Rows are points. The last column is the point's height on a tilted bowl or saddle (a function of degree 2), plus a little noise. Along how many of its main directions does it bend up, bend down or stay straight?

Points (15 x 4)
[[ 0.4 -3.2  1.9  0.9]
 [-0.8 -2.1 -7.2  3.9]
 [-3.5  0.0  1.4  1.0]
 [-2.2 -2.0  4.9  1.8]
 [-0.4  3.1  6.4  4.3]
 [-1.3 10.0 -0.4  9.4]
 [-5.7 -2.4  2.4  1.6]
 [ 1.5  3.6 -2.5  3.2]
 [-2.0 -4.6  3.6  1.5]
 [ 3.9 -1.2 -8.2  6.2]
 [ 2.7 -0.3  7.6  4.6]
 [ 3.5 -0.4  4.7  2.9]
 [-7.2 -9.4 -0.1  5.3]
 [ 5.5 -2.1 -0.6  2.8]
 [ 2.0  2.5 -0.8  2.2]]
Directions: 3 up, 0 down, 0 straight

Points (25 x 5)
[[-0.3 -0.1 -6.4  5.7 -5.6]
 [-1.6 -0.9  1.5  3.3 -1.9]
 [-2.9 -1.2  8.3 -0.3 -2.2]
 [ 0.0  0.4 -0.1  5.1 -3.1]
 [-6.9 -5.0 -2.8 -0.4 -3.1]
 [-0.2 -1.4 -3.0 -4.8  0.0]
 [ 9.6 -2.1  1.4  5.6 -8.2]
 [-1.3  4.0 -3.3  2.6 -3.2]
 [-4.9  0.6 -6.1 -3.0 -0.2]
 [ 5.5  3.3 -1.3 -2.9 -3.1]
 [-5.2  0.7  2.6 -7.3 -2.7]
 [ 8.3 -4.6  2.4  1.3 -6.2]
 [ 1.0 -3.2  0.5  2.2 -2.1]
 [-0.6  1.4  6.2 -1.7 -1.1]
 [ 7.7  1.6  0.6  7.5 -8.0]
 [ 7.6 -5.3 10.3 -3.5 -7.7]
 [ 0.7 -2.3  0.9  2.6 -1.9]
 [-3.0 -4.1  3.6  0.0 -2.3]
 [-4.6 -6.5  2.7 -7.3 -4.9]
 [ 0.3 -4.5  6.9  1.6 -2.8]
 [ 1.0 -4.8  3.4 -3.6 -2.5]
 [-7.1  0.5  4.0  3.7 -4.3]
 [ 4.4  2.8 -2.2  4.7 -5.2]
 [-2.0  0.2  4.2 -4.5 -1.3]
 [-0.6 -0.3  4.7  0.1 -0.9]]
Directions: 0 up, 3 down, 1 straight

Points (23 x 5)
[[ -5.7  -3.5   2.9  -5.5   1.6]
 [  3.1 -11.0  -9.0   1.6  -7.0]
 [ -6.3   1.8   1.5   4.9  -6.1]
 [  4.4   3.8   1.3  -7.4  -5.5]
 [ -7.2   2.8  -6.9   1.5 -10.3]
 [ -4.3  -1.1   2.6   1.2  -3.4]
 [  1.0   3.5  -9.2  -6.1  -2.3]
 [  4.4   1.7   0.1  -1.7  -2.1]
 [ -6.7   1.4   6.4  -1.4  -1.6]
 [  4.4  -4.4  -4.8  -1.9  -2.1]
 [  0.9   0.8  -1.8  -4.2  -1.9]
 [ -0.7  -5.0   0.3   6.6  -5.6]
 [  0.3   3.7  -1.8  -1.0  -1.1]
 [  6.6  -4.3  -4.8  -1.4  -2.1]
 [ -1.9  -7.8  -4.4   2.5  -8.2]
 [ -0.1  -2.0  -5.5  -0.3  -4.1]
 [ -1.2  -4.8  -0.1  -4.1   0.0]
 [  0.2  -4.7   7.2   2.8  -0.6]
 [  3.3   2.9  -3.5  -0.9  -0.7]
 [  7.9   1.4  -1.1   2.2  -0.4]
 [  1.9   0.9  -3.1   1.8  -1.2]
 [  2.7   2.5   3.2   1.4  -0.9]
 [ -1.9  -4.2   1.9  -1.1  -1.3]]
Directions: 1 up, 1 down, 2 straight

Points (43 x 7)
[[  4.4   0.6  -2.2   0.1   3.4  -1.4   0.0]
 [ -0.4  -1.2  -2.8  -0.5  -9.1  -4.9   3.3]
 [  5.2  -1.1   0.8  -4.2  -8.2  -1.4   4.7]
 [  7.4  -3.4  -0.2  -0.8   0.0   2.4   2.6]
 [  6.0  -6.1  -1.4   5.5  -3.4  -9.0   4.2]
 [  0.7   2.7   0.5 -13.3   0.4  -1.3   8.7]
 [ -0.8  -6.3   2.2  -1.8  10.1   8.5   8.8]
 [  0.5   9.0  -7.0  -5.6   1.8   5.1   6.3]
 [  1.3   8.0   6.3  -0.2  -6.3  -1.3   6.6]
 [  1.6   2.8   5.4  -0.8  -1.7   0.4   2.2]
 [  4.9  -5.8  -4.1   0.6   0.1  -5.6   1.7]
 [ -3.0   2.1  -2.1   1.5  -6.0  -1.9   1.2]
 [ -5.5   0.4   2.0  -3.4  -2.9   3.5   2.7]
 [  1.6  -5.7  -3.2   1.6  -3.6  -6.1   1.9]
 [  4.4  -2.3  -9.9  -2.8  -4.5   1.2   3.4]
 [  1.5  -2.2   4.2  -7.6   3.9   4.1   5.7]
 [ -5.1  -2.1  -6.4   2.2  -1.7   3.9   2.2]
 [ -5.4   4.9  -2.7   0.0  -3.8   1.3   2.1]
 [ -2.8   0.1  -5.7  -3.8  -1.4  -2.8   1.4]
 [  2.3  -1.6   2.7  -3.3  -0.6  -2.2   1.7]
 [ -1.4  -5.1  -2.6   5.3  -0.1  -2.7   1.3]
 [  2.4   2.1   2.5   2.1   3.3   1.4   0.8]
 [  3.2  -3.9   1.0  -4.1  -3.9  -0.3   2.8]
 [ -1.7   1.8   1.7  -2.1   1.9  -7.4   2.3]
 [ -4.3   0.6  -0.1  -1.0  -0.8   0.3   0.5]
 [  1.8  -1.8   9.6   1.3   1.5  -5.6   6.6]
 [ -5.2  -4.7  -2.5  -2.3   0.6  -7.5   4.2]
 [  2.7   0.0   4.4  -3.6  -8.6   3.9   5.7]
 [ -1.4   3.5   3.1   0.6   4.4   2.8   1.7]
 [ -2.1   2.8  -5.0  -2.4   2.2  -2.8   0.8]
 [  0.2  -2.8  -0.9   1.7  -5.2  -7.9   2.2]
 [  3.8   2.7  -6.6  -9.3  -0.7  -1.7   4.8]
 [  7.8   0.2   4.6   7.5  -0.4   1.3   4.9]
 [ -2.1   1.8  -3.6   2.0   5.0  -0.9   0.5]
 [ -4.5  -1.4   3.2  -1.3  -5.4  -2.3   3.5]
 [  8.0  -2.2   4.1  -0.5  -8.1  -3.3   6.7]
 [ -1.4  -2.0   6.0  -2.8  -2.7  -5.5   4.9]
 [  4.9  -0.1   0.1  -2.7   3.4   2.3   1.7]
 [ -6.3   1.8  -0.6  -1.8  -4.0  -1.1   2.5]
 [  0.7  -1.1  -2.6   8.1  -3.4   6.8   3.1]
 [ -1.6   9.1   1.2  -7.8  -1.3   2.0   6.6]
 [  3.3  -3.0   1.3  -6.3  -1.6  -3.0   3.5]
 [ -4.2  -7.8   1.9   4.2   1.7   1.7   4.5]]
Directions: 6 up, 0 down, 0 straight
